Each wall is flat, endless, passes through zero and stands at right angles to its row. A trip goes straight from one point to another. List the walls that it crosses, first one first.
In the rows, 128 means zero.

Walls:
(1): [133 136 147]
(2): [109  88  96]
(3): [120  78 113]
Trips:
[151 155 162] to [169 127 132] -> none
[144 127 149] to [106 148 148] -> none
[132  84  74] to [ 99  99 140] -> none
[168 129  75] to [ 66 125 149] -> 1
[140  95 120] to [163 111 180] -> 1, 2, 3
[131 118 105] to [139 119  89] -> none
[114 121 151] to [158 140 137] -> 3

Walls:
(1): [ 73 140 137 150 117  77 112 171]
(2): [ 75 136  99 105 141 112 136 132]
(3): [107 140 130 129 116 136 138 183]
(4): [116  70 119 155 115 104 121 117]
(5): [162 103 129  91 139 140 135 165]
(6): [133  75 136 143 113 133 148 133]
Trips:
[166 101 146  70 169 168 132 122] to [125 179 142 182 111 129 136  73] -> 6, 5
[123 155  99  97 191 107 163  90] to [108 158 135 134 103 136 162 125] -> 3, 1
[120 123 106  42  94 157 147  92] to [104 143 138 116 102 149  72 163] -> 3, 1

Walls:
(1): [111 112 126 118 154 116 151 128 103 146 112 179]
(2): [ 82 114 163  94 185 115 125  87 175 155 146 143]
(3): [ 71 108  97  83  90 138 160 110 155 147 106 126]
(4): [206 130 126 101 138  75 115  63 136 182 105 122]
(5): [149 140 113 172 143 118 135  83 140 157 110  84]
(6): [167 122 123 144 155 141 139  95 171 118 121 126]
Trips:
[113 120 107 160  99 140 186 125 128 159 136 129] to [ 78 125 136 101 134 133 145 183 123 118 129 163] -> 5, 2
[141 125 144 120  93 101 194 136 151  97 137  89] to [111 161 101 105 160 161 118  85 167 140 158 135] -> 2, 4
[109 116 124 157 115 136 109 123 212  82 137  85] to [132 138  74  99 157 174 154  73 111 140  98  81] -> 4
[106 157  96 148 149 164 176 118 113  96  68 156] to [164 140 122 130 103  98  65 106 142 155  96  92] -> 4, 1, 3

Walls:
(1): [103 164 106  98 151 121 146  56 154 121 124 131  77 156 126 175 145 131
 108 122]
(2): [108 130 108 108 126 120 132 102 102  63 135 149  81 112 124 122 147 129
 110 187]
(3): [193 161 129 129 105 138 173 117 143 144 137 155 100 134 109 110 210 104
 107 146]
(4): [106 191 177 111  96 136 100 159 199 163  76 147 108 132 162 143 168 103
 144 109]
(5): [ 50  94 150 108 139 161 104 115 172 108 128 135 154 114 154 167 141 127
 117 147]
(6): [ 70 138  94 131  82 114 131  74 163 130 162 132 133 112 166 129 179 102
 128  76]
Trips:
[157 122 136 154 145 172 119  94 106 120 163 155 148 112  99  54  83 123
 108 193] to [135 138 101 135 107  91  99 110 118  99 186 107 133 101  75 128 135 111
  85 231] -> 1
[107 123 125 124 161 110 158 181 163 162 149 146 185 167  99 105 155 125
 136 149] to [172  97 122 150 155 127 139 105 141 161 128 117 111 136 129 114 178  84
 140  74] -> 5, 6, 1

Walls:
(1): [132 162 108 133 152 113 121 143 173  66 138 143  81 138 139 102 118 131
 150 178 158 166 134 133  94  99 142  95 115  68 106 181  98 175  93 102
 142 159  97  92 129 150 102 162 125  98 143 142]
(2): [ 80 172 165 182 139 109  96 106 139 116  55 155 138 132  95 140 145 146
 131 108 149 119 154 129 114 102 151 108 168  87  85  99  57  86 141 161
 114 135 122 109 132 105 105 164 164 178 181 135]
(3): [ 90 142 181 170 129 162 126 111  96 127 161 149 115 172 146 139 161 111
 138 106  37  79 156 176 129 123 131 113 141  91 112  97 118 154 179 128
 146 112 107 177 139 100  85  95  84 147 165  85]
(4): [134 135 113  96 108 170 145 149 107 136 117 116 130 141 132 125 148 138
 124 106 112 121 121 161 187 158 169 143 186 137 139 137 149  75  88 128
 111 136 106  97 128 144 136 114 129 164 147 185]
(5): [138 137  87 136 145  74 138 117 121 163  84  68 121 108 147  87  83 121
 114 185 129 133 153 104 128 129 137 148 150 157 149 105 140 167  89 136
 161 107 133 126 125  96 174 138 200 164 158 121]
Trips:
[137 166 170 120 135 137 118 101 115 129 102 160 162 175 127  91 122 119
 110 139 147 179 109 112 147  70 119 133 137  78 197 145 126 136  82 120
 129 118 149 190 126 119 126  91 163 155 126  98] to [118 101 122  89 108 128 116 131 135  80 122 151  87 123 125 119 126 109
 180 129 123 144 130  66 118  70 149 138 155  87 131 180  83  94 158 118
 158 135 125 117 134 190 110 152 172 110 109 149] -> 3, 5
[147 115 131 130 139  94 136 129  99  69 174 153  83 108 109 140 146 142
 166  91 129 121 118 115 154 143 202 179  91  57  96 124 149 152 110  79
 127 105 139 209 121 107 132 137  76 129 154 163] to [105  65 114 107 122 153 172 144 160 113 166  96 154 136 125  81 151 115
 128 142 140 164 139 119  80 159 155 199  69 125 146 162 177 125  84  69
 109 110  48 118  83  94 137 169  85  85 123  77] -> 3
[121 111 161 109 154 163 115 143 126 134 135 147 120 103 122 108 116  53
 120 122 131 122 179 143 178 146  67 114  92 152 141 100 155 167 105 130
 203 151 145  98  95 169  82 104 106 161  95 144] to [141 155 147 131  96 159  94 110 164 113 111 126  99 150 120 150 143 143
 109 150 187 188 136 105 165 153 122 122 156 140 154 102 174 167 163  98
  63 167 121 120  99  78 108 133 126 125 101 170] -> 4, 3, 1, 2
[129 135 148 160 123 149 128  80 129 117 152 109 124 155 182 177 109  58
 146 113 119 124 159 135 128 141 177  86 154 120 146 130 106 170  78 156
 186  87 135 139 134 193 141  97  68 146 115 175] to [159  98 136  95 177 138 199 198  91 159 173 159 109 109 137 161  91 156
 145 164  90 101 183 128 142 150 172 116 143  98 142 151 158  62 103 166
 108 109 106 120 120 136 199 101 153 130 153 118] -> 5, 1, 3
[124 171 126  99 107 121  99 104 115 147 140 126 141 140  76 144 129 143
 148 157 128 112  99  85 146 149 114 123 144 103 181 134  65 191 112 113
 120 158 110 144 119 151 140 142 161 119 116 133] to [166 202 118 166 119 152 160 155 118 156  96 130 145 188 103  98 144 170
  78 105 142 188 151  87  89 134 106  87 141 163 164  58 107 158 157 140
 147  94  97 171  93  93 109 159  94 108  82 151] -> 1, 3

Walls:
(1): [197  80  94 169 106 147 159 189 136 136 121 126 171  87 105 136 126 125
  75 116 102 114 147  65 176 144 166 157 164 186 148 148 123 169 120 210
 143  72  83 128 151 156  79 164 154 146 138 160]
(2): [134 149 180 113 158 129  53 118 108 150 202 107 166 156 117 102  97 140
 132 146 117 151 117 117 135 159 124 156 121 121 100  49 125  92 145 126
 178 121 170 137 120 173  81  92 147 105  96 124]
(3): [127  98  91 156  47 111  81 118  85 161 129 122 129 152 122 145 102 100
 146 126 179  83 202 110 129 116 127  73 104 161 140 127  84 170 180 135
 170  97 164 170 142 163 125 133 122 176 142 143]
(4): [122 172 159 147 144 175 108  87 146  75 157 149  82 119  82 146 131 141
 168 118 107 122 169 135 173 127 116 105 134 121 112 155  81 129 170 179
  77 186 132 103 119 105 105 128 130 108 147 136]
(5): [ 93 113 162 160  96 107 107 162 156 137 175 141 121 135 154 142 127 180
 146  81 151 111 104  81 125  86 108 135 159 131 139 159 114 100 146 152
 138  96 142 109 195 205 142 198 138 128 135 142]
(6): [ 72 101 137 146 111 144 106  95 119 133 139 100 165  87 159 142 129 149
 157 141 108 129 103 153  53 196 117 122 147 107 133  86 135 137  97  94
 119 116 143 141 142 168 122 131 118 148 208 146]
(7): [108 125 151 133 141 124 150 156 169  64 124  95 129 116 106  96 149 119
 149 135 137 103  97 164  82 132 156 122  91 206 122 179 145 135  53 143
 118 145 117 132 125 114  96 107 135 142 159 144]
Trips:
[ 87  59 129  77 139 147 120 136  64 155 168 158 122 171 187 179 154  87
 165 140 149 112 121 116 125 146 185 125 132 143 137  91 153  94  87  88
 138 133 145 134  98 152 164 106 160 156 118 137] to [104 124  91 120  50  80  91 147 127 145 141  98 105 125 151  89 156 111
 140 115  62  61 142 144 152 140 136 137  72 111 164 108  83 142 126 142
 116 113 108 113  92 171 200 138 180 168 112 135] -> 5, 2, 1
[ 76 135 120  86  87 118 102 155 118 144 111 127 127 165 161 176 116 129
 159 133 134 139 151 135 134 128 108 181 117 131 175 140 152 125 110 155
 169 172 145  95  49 137 103 120 151 175 115  97] to [189 122 179 128 139 128 110  96 131 130 153 137 127 109 152 158 149  91
 148 173 124 131 163 119 130 143 124 181 102 153 166 100 140 202  93  91
  41 127 145 103 158 128  89  71 155 150 172 108] -> 6, 7, 4, 3, 1
[ 93 156 118 124 112 109 136 155 171 114 122 171 107 123 140 121 167 147
  82 136 193 123 125 149 148 103 105 147 115 129 126 156 119 126 126 117
 137  69 120 116  92 114 160  97 119 157  99 122] to [164 133 171 142 110 110 158  97  78 110 129 122  95 105 115  92 129 156
 151  98  86 121 119 144 101 143  56 118 157 136 127 109 103 131 170 132
 130 165 121 112 144 116 118  88 124 130 117 165] -> 4, 7, 5, 2, 6
[114 139 124 158  99 104  87  68 163 131 121 113 131 133  69 121  99 161
 124 137 155 123 107 159 139 104 135 108 128 147 130 103  91 112 126  94
 133 111 142 188  94  88 152 180  72  82  91 181] to [151 188 154 117  84 106 116 171  75 112  90  42 159 121 114 161 110  59
 129 120 113 154 128  96 123 114 108 121 112 133 158 174 132 145  83 103
  95 124 115  99 126 118 115 153 160 192 157 141] -> 7, 2, 4, 6, 1
[117 127 106  99 135 137  92 110 117 180 118 125 152 132 105 154 122 141
  98 131  98 118 191 149 124 137 136 190 123 155 137  95  85 166 138 159
 149 143 131 139 131 135 125  93 147 111 116 173] to [157  93 129 156 167 137 166 134 181 168  91 120 141 135 155  86 121  89
  86  74 160 103 129 117 128  98 111 117 147 103  90 143 102 107 163 111
  98 178 108 181 121  42 112 135 118 177 102 155] -> 6, 2, 4, 3

Walls:
(1): [193 124 183 122 131 130 146 175  99 143 165 145 192  94 150 104 160 112
 132 116 108 120 101 189  82 150 125  87 148 123 147  84 145 101 135  51
 152 116 106 144 168 117 129 132 108 101  95 149]
(2): [140  95 178 122 124 206 112 153 140 106 185 112  97 150 120 158 161 115
 139 128 137 124 167 129 140 134 134 126 185 102 126 138 147 124 139  71
 106 163 104  62  86 133 179 151 110  77 100 121]
(3): [114  97 146  84  98 146 187  99 141  88 167 148 158 104 139 176 101 147
 188 137 112 130 108 129  83 144 140 136 146  73 105 134  85  74 133  98
  92 151 124 159 141 129 163 167 127 105 153 139]
(4): [119  94 129 131 144 146 104 161 122 169 142 106 138 117 123 145  86 146
 130 127 128 165 121 127 158 184 135 150 109 109 102  94 173  83 146 137
 118 168 122  92  92 169 146 147 123 130 125 135]
(5): [161  75 133 135 155 113 144 114 116 142 119 203 143 143 126 147 123 125
 138 175 173 104 131  95 180 163 106 109 154 150 145 129 118  99 151 136
 134 112 131 133 158 164 100 132 127 127  92 164]
(6): [130 137  87 111 114  95 113 183  73  70 154  89 159 168 102 109 104 139
 185 101 155 118  80 170 187  62  71 103 140 148 133 186 151 118 168 128
 141 138 133 149 167 133 136 122  63 110  88 174]
(7): [113 124 110 118 147  30 116 187 117 134 177 141  75 160 118 106 142 174
  96 114 155 144 119 161 143 143 127 131  82 114 123 175 115  64 141 125
 163 132 116 142 105 122 117 192 143 148 150  96]
(8): [118 140 145 135 173  84 101 111 166 140 115 193 177 102 151 111 157 103
 166 145 131 117 201 140 141 103 168  90 149 111 118 121 156 131 125 103
 160 124 145  89 119 127 169  89 178 128 125 154]
(9): [111 139 146 108 118 176 116 111 101 106 113 147 145 122 183 137 128 124
  85 142 159  97 104 103 116 122 105  78 155 150 137 130  97 141 142 131
  97 142 118  97 123 158 142 128 118 121 138 154]
Trips:
[ 75 134 110 103 107 114 102 150  92  99 141 112 124 122  97 184  95 137
 157 118 163 138 136 106 171 115 120  78 153 177 137 121 126 132 149  88
 136 129 141 121 102 138  92 150 139 147  98  99] to [191 141 144 119 172 123 177 108 130  68 108  92 123 120 124 129 100 108
  79 147 123  81 130 121 123 127 146 131  66 133 133 153 149 133 125 156
 118 135  88 118 111  48 147  92 112 132 155 137] -> 4, 5, 2, 7, 6
[159  63  78 124 144 161 107 145 133 106 168 164 125 121  92 176  97 132
 175  97 130 145 145 148 151 130  87  90 120 104 125 107 147 154 124 152
 105 137 138 139 119 162 163  90 122  81 118 146] to [143 105 162 125 125 173 138 116 144  91 120 102 161 155  83 139 165 127
 156 114 112  70 137 131 107 147 129 120 110 120 139 229 153 100 170 134
 110 158  45 135 121 156  57 123 156  95 121 214] -> 1, 9, 8, 4
[119 110 109 104 138 148  94  89 135 137 174 102 146 105 127 155 112 133
 155 136 122 130 159 180  85 116  93 135 134 153 140 126 167 116 157  89
 169 150 127 115  98 170 115 136  99 129 140 154] to [153  98 114 143 175 147 124 115 114 143 109 151 103 124 118 125  60 108
 159  81 129  63 126 122 166 142 168 139 173 118 164 150 145  85 110 154
 185  85 169 152 147 123 118 118  87  59  53 114] -> 9, 5, 3, 4

Walls:
(1): [122 141 114 118 141 122 119 154  96  97 152 109 150 122 117 205 171 159
 170 132  61 151 120 141 101 116 109 138 119 108 135 134 119  88 118 180
 187 147 117  52 125 119 125  99  89 121  77  95]
(2): [147 115 109 135 156 113 102 174 144 117 185 106 140 136 115 114 123 180
 136 163 173 119 190 126 142 144 126 140 143  77 198 131 110  60 114 100
 142 121 118 110 165  99  89 162  65 138 121  92]
(3): [131 133 133 165 137  93 134 100 113 153 101 119 142 128  97 128  73 173
 141  94  74 130  82 122 181  91  91 137 216 146 145 111 142 121 152 150
 156 146 133 121  93  73 156 100  92 139 111  81]
(4): [ 96 145 122 115 166  62 108  84 128  98 118 110  97 138 148 123 129  39
 152 103 121 177 119 158 106 111 128 119  79 121 112 108 122 163 113 113
 147 157 166 143 124 182 155 148 189 115 146 158]
(5): [123 140 125 120 164 141  71 128 139 100  86  94 128 121  90 101 113 144
 126 116 123  76 185 148 121 103 122 174 156 158 106 123 118 148 123 154
 113 160 177 102 132 143 120 196 120 171 155 123]
(6): [144 135 137 128 174 121 153 147 131 119  93 106 147 131 140 135 124 144
 213 123 142 140 129 138 100 122 151 156 126 119 156  83 126  92 125 169
 131 155 129 136 117 129 144 107 166 144 100 103]
Trips:
[ 89 110 160 111 163  66  95  89 121 119 108 133 125 116  57 142 135 156
 149 137 116 172 152 148 136  98 108 153 146 107 107 156 169 100 137  81
  92 108 172 146 131 217 117 160 142 173 117 106] to [ 92  86  97  91 121 131 114 158 116 102 132  84 124  88 138 139 148 120
 174 161 162 142 131 165 121 208 102 146 107 171 132 115  78 134  86  95
 109 115 134 120 121 103 138 122  90  12 113 141] -> 1, 3, 6, 5
[124 105  73 114 139 136  99  99 103 119 148 146 117 177 144 141 155 122
 176 145 132  94 148 146 122  86 106 170 146 125 118 125 166 153  55  96
 153 128 133  99 153  95  98  83 102 140 114 132] to [100  81  63 157 108 119 139  71 108 133 129 171  47 114 172 142 117 117
 120 155 118  98 101 107 134 138 134 172 135 127 128 122 145 120 200  84
 112 136  61 176 115 140 138 136 109  91 125  89] -> 5, 1, 2
[150 113 143  73 144 131 139 136 154 136 105 118 130 128  98 114 193 103
 141 113 151 137 105 162 105 125 117 143  93  85 118 141 161 188  91 108
  59 127 142 103  94  75 156 113 129 161 114 126] to [128 168  96 100  79  89 135 136 151 137 120 154 131 102 150  70  73  94
 169 199 101 107 150 136 130 103 107 156 176  95 163  99 158 165 168 123
 103 123  94 115 158 144 100 100 128 107 131 111] -> 5, 3, 2, 4
[185 119 147 139 189 121  49 136 152 177 133 159 168  78 128 137 117 169
 127  97 159 128 117 130 116 137 153 151 156 151 181 151 161 114 167 121
  46  89 153 115 120 109  99  54  83 138  99 112] to [141 125 128  93  91 111 121  85 140 130 151 142 123 156 150 161 135 178
 181  90 103 128  98 114 169 121 120 156 154 119  95 162 130 157 129 168
  88 154 107  76 112 151  70 138 226 132 101 173] -> 1, 2, 4
[ 71 124  76  97 154 152 110 123 166  69 139 172 130 161 147 137  88 191
 144 125 146 152 125 212 121 108  99 117 108  83 153 136 154 189 155 158
 151 128 117 117 148 144 126 174 128 109 166  63] to [ 81 121 110 109 104 121  91 177 113 113 174 115 112  99 131  99 141 118
 141 123 140 116 171 127 137 112  92  86  92 135 167 119 128 107 109 109
 117 144 114 130 112 147 138 197  73  94 128 128] -> 6
[118 139 136 144 119 164 207 137 153  85 158 116 125  85 114 116 139 145
 141 119 119 107 121 182  91 201  90 114 128 127  60 170 131  83 128 150
 126 105 164 126 140 158 108 107 128 150  94 179] to [174 123 176  92 149 134 130 148 223 100  99 101  90 176 166 170 108 133
 130 145 136 128 119 135  71  78  93 194 140 178 151  91 132 129  79 128
 180 114 173 149  98 140 177 150 131 106 137 116] -> 6, 5, 4, 3
